Each row is a point. Each copy is the shape, with its points in the same order, stretched, turned, moved and blurred by noise. Say if it was mirrored as well.
In the rows, zero is written as 128.

Shape (9 x 3):
[[208 138 117]
 [133 136 117]
 [156 110 102]
 [123 151 128]
 [144 134 120]
 [109 129 140]
 [122 130 201]
 [197  86 169]
 [135 122 145]]
Copy 1 (9 x 3):
[[128 196 112]
 [146 137 110]
 [112 155  97]
 [154 127 119]
 [134 143 118]
 [139 111 131]
 [134 105 206]
 [ 82 159 175]
 [128 125 141]]
Copy 1 is: mirrored
Copy 2 (9 x 3):
[[100 145  59]
 [139 131 118]
 [115 104 107]
 [156 141 116]
 [133 134 111]
 [140 131 143]
 [112 173 157]
 [ 34 141 111]
 [117 134 132]]
Copy 2 is: mirrored
Copy 3 (9 x 3):
[[170 162  49]
 [147 141 118]
 [176 127 102]
 [129 149 125]
 [149 141 107]
 [121 127 135]
 [ 70 118 107]
 [137 105  45]
 [127 125 111]]
Copy 3 is: mirrored

Shape (7 x 4):
[[137 163  49 128]
 [162 167  64 135]
 [114 102 135 119]
 [ 98 135 164 100]
 [143 153 171 144]
 [136 146 128 133]
 [132 117 142  83]]
Copy 1 (7 x 4):
[[102 110 145 212]
 [133 121 155 205]
 [118 126 119 119]
 [104 120 149  85]
 [146 165 174 104]
 [131 143 156 140]
 [140  96 127 119]]
Copy 1 is: mirrored
Copy 2 (7 x 4):
[[140 164  56 118]
 [136 177  74  86]
 [148  91 130 139]
 [113  92 151 153]
 [126 125 171 104]
 [137 138 124 115]
 [122  89 111 120]]
Copy 2 is: only turned

Shape (10 x 6):
[[147 190  89 115 114 131]
 [140 132  92 121 117 120]
 [158 107 156 112 144 116]
 [148 140 134 127 112 136]
 [120 108 145 152  98 150]
 [131 142 111 129 168 150]
 [111 131  90  70 135 110]
 [164  64 105 159  86 159]
 [100  33 156 124 149 133]
 [151 175 100 139 122  88]]
Copy 1 (10 x 6):
[[131 191 167 158 110 108]
 [117 164 127 138  98 111]
 [156 127  89 137 133 105]
 [136 130 139 146 122 117]
 [114  98 132 136 123 128]
 [129 171 111 130 147 144]
 [120 178 117  93  91  98]
 [111  94 108 152  85 159]
 [105  81  55  90 144 132]
 [110 186 132 165 120  83]]
Copy 1 is: only turned
Copy 2 (10 x 6):
[[214 148 105 116 106 148]
 [154 115 103 116 106 150]
 [103 168 112 128 119 127]
 [153 142 127 129 115 119]
 [125 100 153 130 138 105]
 [156 154 131 113 142 182]
 [155 131  82  57 109 151]
 [103  63 159 155  81 128]
 [ 42  98 141  93 151 130]
 [171 146  76 149 120 152]]
Copy 2 is: mirrored
Copy 3 (10 x 6):
[[117 173 124 131 159 182]
 [148 158 112 135 124 171]
 [119 104  86 115 127 137]
 [125 123 121 126 129 161]
 [155 123 161 141  93 158]
 [155 144 122 118 170 145]
 [117 175  85 116 122 122]
 [218 114 137 150  89 203]
 [172  95 120 131  81  93]
 [109 154  93 159 152 169]]
Copy 3 is: mirrored
Copy 4 (10 x 6):
[[148 173 145 136 151 186]
 [144 150 127 165 122 151]
 [180 108 130 176 144  98]
 [159 135 138 135 136 134]
 [133 113 127 121 112 123]
 [151 104 130 172 149 170]
 [119 155  87 187 158 154]
 [172 117 114 151  66 119]
 [128  66  84 197 112  86]
 [153 165 178 158 134 147]]
Copy 4 is: only turned

Shape (15 x 9):
[[131 133 147 129 135 122 161 142  99]
 [ 97 131 125 104 106 123 155 129  89]
 [117  80 152 115 120 140 112 132 168]
 [112 134 105 108  96 126 119 136 121]
 [130 135 130 118 136 108 106 150 100]
 [122 138 115 125 151 130 125 114  96]
 [101 131 134 100 131 119 110 130 131]
 [126 129 136  99 112 126 118 139 149]
 [119 129  68 157 114 160 103 156  99]
 [123  90 128 152 110 108 111 139 113]
 [137 137 107 104  99 127 124 114  99]
 [118 131 132 134 119 118 117 119 120]
 [127 118 137 249 120 140 136 160 169]
 [115 115  71 111 113 119 184 132 151]
 [ 95 122 116 126 154 122 101 129 206]]
Copy 1 (15 x 9):
[[103 157 114 102 128 108 140 119 112]
 [142 186 114  98 114 142 131 156 135]
 [162  81 103 148 143  92 125 138 137]
 [157 172 132 144 110 131 113 151 130]
 [133 153 116 144 107 118 133 129  95]
 [125 166 125 141 104 144 144 106 123]
 [149 131 107 141 132 141 122 135 121]
 [157 123 130 134 141 124 117 137 116]
 [160 209 136 188 102  95 137 101 135]
 [123 146 105 158  92  78 127 146 144]
 [147 176 162 121  98 141 126 142 132]
 [119 145 122 146 117 128 131 135 126]
 [ 73 141 108 213 155  20 126  79 154]
 [158 165 126 106 118 108  62  89 148]
 [156  87  92 187 171 125  88  82 129]]
Copy 1 is: only turned
Copy 2 (15 x 9):
[[133 132 131 142 136 107 127 143 137]
 [109 135  94 155 135 101 140 144 138]
 [ 97  99  96 116 149 159  98 123 110]
 [102 143  78 150 128 138 132 128 126]
 [149 150  95 147 151 136 128 164 128]
 [135 145  98 129 170 124 143 144 145]
 [127 116  77 134 144 154 126 144 142]
 [128 118 100 139 123 145 116 122 136]
 [ 99 166  67 107 147 141 174 115  89]
 [ 87 149 106 140 153 128 124 153  95]
 [110 162  97 171 140 118 137 124 136]
 [114 141 110 148 148 137 129 144 130]
 [ 52 137 169  77 112 162 156 125  58]
 [ 74 152 112 105  89 101 111  74 149]
 [104 105  88  66 127 191 114 106 152]]
Copy 2 is: mirrored

Shape (14 x 11):
[[ 87 112 117 133 111 123 106 167 108 142 108]
 [113 137 115 150 133 161 146 116 149 114 152]
 [111 132 161 141 139 108 154 134 145 111 137]
 [102 108 171 124 150 149 164 141 105  90 123]
 [ 91 204 114 135 161 117 165 151 105  95 112]
 [ 93 199 109 130 153 119 140 127  99 129 168]
 [174 130 112  68  87 147 157 123 112 146 143]
 [102  88 101 137 157 116 144 126  97 135 120]
 [241 111 209 136  92 129 100 132 129 145 129]
 [103 188 130  91 163 121  71 107 100 134 100]
 [ 90  89 100  95 165 117 158 136 166  92 132]
 [152 103 149 137 163 144 125 129 173 137  96]
 [100  96 106 151 138 123 151 135 126  63 123]
 [104  92 123 149  84 110 149 108 130 138 101]]
Copy 1 (14 x 11):
[[119 134 127  96 162 107 114 134 151 113  76]
 [156 135 134 104 149 141 120 134 140 141 165]
 [153 179 127 117 126 146 123 131 174 132 106]
 [190 177 100 133 130 109 107 148 166 123  93]
 [185 155  99  76 164 160 159 119 151 101 104]
 [148 166 105  80 153 161 165 163 132 121 117]
 [160  80 150 142 101 145 121 163 110  81 145]
 [149 153 127 101 148  74 154 141 150 108 114]
 [104 152 120 238  83 154 115 119  97 120 111]
 [138 156  98  73 103 128 146 117  76 118  94]
 [167 135 117  67 104  97 117 133 195 118 145]
 [143 122 131 138  96 112 126  92 139 157 134]
 [163 168 110  93 163 103 115 115 170  93 153]
 [145 142 195 106 157 121 106 110 146  98 119]]
Copy 1 is: only turned
Copy 2 (14 x 11):
[[155 152 114  98 126 146  90 132  70 155 128]
 [130 145 138 152 146 149 149 107  98 149 164]
 [130 138 127 146 173 131 129 108 104 136 125]
 [125 119 118 136 154 151  92  82  95 115 143]
 [125 160 183  89 145 173 130  48  99 135 146]
 [108 202 178 109 124 149 144  58  70 123 173]
 [137 101 148 155  89  96 137 121  97 130 142]
 [132 145 136 128 115 182 106 127  98 131 107]
 [128  58  92 125 151  46 119 216 135  46 130]
 [ 84 162 180  64 116 148  88  75 153 135 153]
 [118 136 129 161 134 183 126  75 144 187  89]
 [103  68 123 133 164 158 129 155 155 158 109]
 [172 143 111 139 142 176 114 106 127 127 128]
 [177 123 133 160 148 136 108 164  95 157 117]]
Copy 2 is: mirrored

Shape (17 x 12):
[[131 101  69 116 164 113 101  90  97 151 106 120]
 [145 170 153  99 167 123 137 138 147 122 100 104]
 [140 142 147 160  98 107 118 101 158 154 146 149]
 [162 109  99 106 155 128 158 123 110  87 165 110]
 [155 149 131 118 115 134  71  93 130 146 104  90]
 [117 104 156 120  93 122 100 106 107 120 108 125]
 [ 87  89  91 113 143  88 122  95 166 113 109 164]
 [116 122 152 111 179 170  97 150 117 172  96 111]
 [152  88  93 174  98 158  88 115 119 144  86 103]
 [142 159  98  94 154 173 153 116 148 134 148 163]
 [ 85 146 135 122 159  87 125 109  95 153 151  90]
 [108  89 108  99  95 163 111  87 159 177 138  92]
 [145 147 119  88  89 148 158 140 149 112 153 176]
 [169 110 137 104 106 151 100 141 141 183 158  95]
 [134 157 143 174 146 104 160  78  94  88 118 177]
 [146 146 133 109 142 133 154 113 121 152  82 119]
 [ 88 147 136 101 114 170 125 150 131 155 101 119]]
Copy 1 (17 x 12):
[[106 118  87  74  69 115 110 151 128 110 163  76]
 [144 118 134  58 175 138 148 145  72 122 121 121]
 [135 177 116 121 136 124 125 122 177 138 113 141]
 [127 103 144 108 146 149 102 101 111  75 182 100]
 [135 155  83  31 133 131 112 117 107 141 116 125]
 [ 96 143 103  98 141 121 100 123 140 171 159 120]
 [ 79 108 104 109 117  90 103 199 177 110 163 112]
 [141 113  99  80 110 162 145 164  74 169 112 125]
 [115 145  82  77  81 165  82 115 160 160  98  81]
 [107 108 111 120 122 142 157 121 104  56 102 135]
 [144 156  90 105 143 122 149 171 120 135 200 101]
 [100 134  74  68 107 161 130 127 188 134 146 151]
 [ 63 140 141 133 148 143 130 113 126  77 128 153]
 [134 163 137  64 111 188 119 105 136 133 142 167]
 [130 121 113 171 151  76 130 100 132 124 118  69]
 [115 115 134  74 130 133 154 112 113 136 113 100]
 [ 90 139  82  94 137 164 159 160 103 143 113 126]]
Copy 1 is: only turned
Copy 2 (17 x 12):
[[ 86 152 113  75  77 129 143 142 114 128  77 125]
 [160 128 152 150 124  95 133  74 112 165 135 120]
 [139  94 149  98 157 153 100 107 170 189 107 118]
 [125 114 106 136 129 154 144 115  45  93 145 126]
 [125 166 181  77 131 130 135 101 119 178  72  68]
 [109 177 186 108 128 148 122 141 153 147 118 121]
 [ 79 145  99 110 107 135 112  96 178 120 119 181]
 [187 195 158 129  79  95 127 150 125 148 129 114]
 [ 88 178 176 100 138 107 112 168 126 115  43  83]
 [183  91  88 110 158 137 152  89 124 101 124 157]
 [125 145 106 113  68 136 144 149 132 208 158 117]
 [129 175 163  89 104 155 134 141 168 111 126  63]
 [163  84 130 109 206 127 138  92 147  88 163 159]
 [174 149 180  86 136 126 104 123 113 128 155  44]
 [109  67 115 142 136 179 143 118 135 179  61 206]
 [130 116 166 124 111 102 136 115 143 141 102 118]
 [170 174 154 126 136  83 143 140 179 137 149 122]]
Copy 2 is: mirrored
Copy 3 (17 x 12):
[[109 119 102  99 162 115 119  74 101 121 173 164]
 [147 102 140 128 118 141 168  99 171  93 109 107]
 [102 150 134 131  86 151 118 101 121 157 106 120]
 [153 140 142 159 178 106 186 109 136 143 154 136]
 [ 92 116 145 115 126 181 139  96  92 105 120 150]
 [ 82 103 134 130 125 119 127 138  99 128 111 119]
 [125 120 131 142 112  55  96  69 134 124 145 127]
 [127  58 119  82 147 146 119 128 149  95  86 169]
 [ 58 114 113 130 164 169  91 114 119 116 155 178]
 [156 170 160  92 144  95 144  98 164 107 102 159]
 [131 105 147  87 124 130 144  90 109 164 148  99]
 [107 116 169  99 113 123 103 123 108 128 147 199]
 [161 184 162 133 131  86 137 141 148 106 102 128]
 [146 114 131 128 132 178 135 153 102 126 119 190]
 [ 67 162 117 119 121 100 160  75 153 163 107  62]
 [106 119 110 100 114 126 143 112 161  97 138 128]
 [126 108 168  77 133 118 100 141 155  88 105 140]]
Copy 3 is: only turned

Shape (16 x 12):
[[171 118 131 128 143 163 122 132 157 100 141 104]
 [151  48 112 125 152 123 120 134 140 140 115 113]
 [128 179 115 137  82 146 190  89 125 151  88 128]
 [ 60 159 129 187  90 143 170 113  90 111 112 129]
 [128 160 124 175  89 161 151 168  98 140 100 147]
 [156  86 103 104 114 138 109 123 106 133 180 130]
 [161  91 114 116  94 101  77 148 153 107 146  85]
 [ 86 177 152 148  97 138 174 121 166 167 113 182]
 [136 112 165  95 141 113 118 144 108 145 130 102]
 [156  87 150 125 110 116 102 111 112  98 106 156]
 [101 169 112 170 113 126 171 112 160 160 114 146]
 [149  92 113  94 116 120 113 140 147 140 108 105]
 [145 126  90 112 151 128  66 126 121 125 117 122]
 [154 117 110 106 147  88 144 147 128  97 132 132]
 [ 66 182 148 146 106 167 179  97 151 146  92 146]
 [138  77  98  63 124 139 110 160 152 102 124 125]]
Copy 1 (16 x 12):
[[143 139 122 111 166 107 152 124 121 147 107  95]
 [105  84 125  93 149 137 137 150 186 117 124  84]
 [102 189 139 138 113 152 127  64 123 129 139 138]
 [134 158 164 170  62 141 152 107 112 111 200 156]
 [141 152 121 139  76 176 105  91 122 165 139 126]
 [135  76  67 103 173 120 123 115 136  98 166 143]
 [172 139 126  55 157 100 122 142 181 115 144 106]
 [132 152 136 114 101 185 162  76 162 151 110 187]
 [144  91 143  83 134 111 104 108 122 131  97 144]
 [132  90  88  93 103  59 130 125 165 117 118 124]
 [132 178 146 156 129 194 151  98 160 134 132 150]
 [126 119 128  52 140 139 120 125 167 114 112 105]
 [169 106  88 111 158 145 117 122 142  83  95  98]
 [127 148 105 103 145 123  89 170 129 117 116 159]
 [120 161 167 134  83 171 182  72 126 128 119 162]
 [113 108 102  22 139 138 127 166 140  97 122 130]]
Copy 1 is: only turned
Copy 2 (16 x 12):
[[128 141 148 166 166 110 131  95 135 165 134 132]
 [123  93 151 174 134  92 154 138 131 146 142  90]
 [ 63 149  71  74 126 160 169 135 119 150 122 202]
 [ 81 114  94  83 104 127  90 138 103 143 123 206]
 [106 132  91  60 133  90 134 134 140 152 146 207]
 [162 139 147 144 127  67 125 117 102 146 108 118]
 [161 155 167 166 108 108 123 142 149 153 120 113]
 [ 83 139  73  65  95 172 137 112 128 137 178 194]
 [100 153 160 133 144  95 137 131 108 120 146 109]
 [127 141 125 177 138  93 132 129 132  93 133 134]
 [ 86 129  75  77 103 156 130 116 134 158 151 161]
 [124 133 151 141 130 124 163 152 142 136 138 116]
 [132 123 143 111 160 122 134 147 160 117 103  96]
 [127 153 122 164 164 126 132 165 103 141 150 104]
 [ 59 115  97  67 119 183 149 116 124 138 151 202]
 [160 110 172 163 165 131 166 154 126 130 147 116]]
Copy 2 is: only turned
Copy 3 (16 x 12):
[[158 153 152 153 135 131 105 102 162 115  91 147]
 [155 116 194 141 100 153  80 153 115 135  76 140]
 [197 164  67 121  94 115 170 150 106 127 114 111]
 [128 171  84 153 107  93 164 166  50 110 152 125]
 [179 175 105 136  88  96 120 143  81 156 176 122]
 [121 115 176 159 116 168 135  82 122 155 114 103]
 [141  68 183 170 132 104 131 110 154 138 100 120]
 [149 194  82  80 103  66 149 160 104 176 123 118]
 [130 126 183 105  90 115 133 113 141  96 123 110]
 [114  87 127 136  83 136 119 133 154 151 158 158]
 [161 171  82 116 122  85 134 154  84 137  87 105]
 [173 105 181 127 110 126 118 144 142 147 101 133]
 [151  83 154 113 156 150 105 117 123 131 127 137]
 [130 112 147 137 124 133 101 142 163 120 133  82]
 [168 205  78  92 117  82 166 171  90 140 122 154]
 [162 117 211 137 145 144 114 156 167 172 137 136]]
Copy 3 is: mirrored
